Each row is a point. Two turns around zero, p and q, are shown by what they do to some points. Where does a point land after both, in the order given? Backwards means that the second turn is done in reverse. Each puzzle has new turns, and all numbers are rounded.

Turn p:
[4.1 2.6 5.8] -> [ 7.4 -1.5  0.3]
[-0.6  2.3  0.8] -> [ 1.5  1.6 -1.3]
[-0.7 -1.9 -4.7] -> [-4.9 -1.1 -0.9]
[-2.7 -3.0 -1.9] -> [-3.9  0.9  1.9]
Turn q:
[-1.9  1.3 -3.8] -> [-4.3 -0.5 -0.9]
[ 5.3 -1.1  3.7] -> [5.4 3.7 0.8]
[1.2 1.2 3.3] -> [2.4 0.6 2.7]
[-4.6 -1.3 -3.2] -> [-3.5 -3.8 -2.5]
Where do these land?
q, then p: [-2.1  2.6 -1.9] -> [-0.7  3.1  2.1]
p, then q backwards: [ 0.2 -0.3  2.7] -> [0.9 0.4 2.5]
q, then p: [5.1 2.5 2.8] -> [ 5.8 -0.1 -2.5]
p, then q backwards: [-3.3 -4.8 -3.6] -> [-2.1  5.4 -3.7]

Turn p:
[ 0.9  4.2 -0.5  5.8] -> [ 1.7  2.8 -5.4  3.5]
[-2.3 -3.2  1.8 -2.2] -> [-2.6 -1.1  4.0 -0.1]
[ 3.3 -4.2  0.9 -0.5] -> [ 3.2 -2.1  3.7  0.8]
[-0.2 -3.9 -2.0 -1.6] -> [-0.3 -4.2  1.9 -0.6]
[-1.6  7.1 -0.2 -1.4] -> [-1.9  4.6 -4.2 -3.5]
Turn q:
[-2.3 -2.6 -4.0 -2.1] -> [ 0.4  2.3 -5.0 -1.3]
[-2.3  3.0  0.1 -1.5] -> [ 1.7  2.5  1.8 -2.1]
[ 4.3  1.8 -3.3 -1.8] -> [ 5.2 -2.5 -1.4  1.0]
[-2.0 -2.2 -1.8  1.8] -> [-1.8  2.1 -2.3  1.5]
[ 4.6 -4.6  7.7  1.5] -> [-6.2 -7.7  2.4  0.3]
[-0.8 -0.7  2.7  2.7] -> [-3.2  0.1  2.0  1.2]
[-1.6  5.3 -1.5 -0.6] -> [ 4.0  3.2  2.5 -0.6]
Where do these land?
p, then q: [-0.2 -2.9 -2.0 -0.7] -> [-2.8 -1.1 -1.8 -0.5]
p, then q backwards: [-2.7  0.5 -2.0 -1.2] -> [-0.4 -3.1  1.6 -0.8]
p, then q backwards: [-3.6 -0.8  1.1 -0.7] -> [-1.3 -1.5  2.7  2.0]
q, then p: [-3.3  4.2  0.4 -1.9] -> [ 1.5  4.3  0.8 -3.4]
q, then p: [5.5 4.2 2.7 6.2] -> [1.9 2.7 3.5 8.4]
q, then p: [ 4.3 -5.4 -0.1 -1.9] -> [-1.2 -7.0  0.9  0.8]
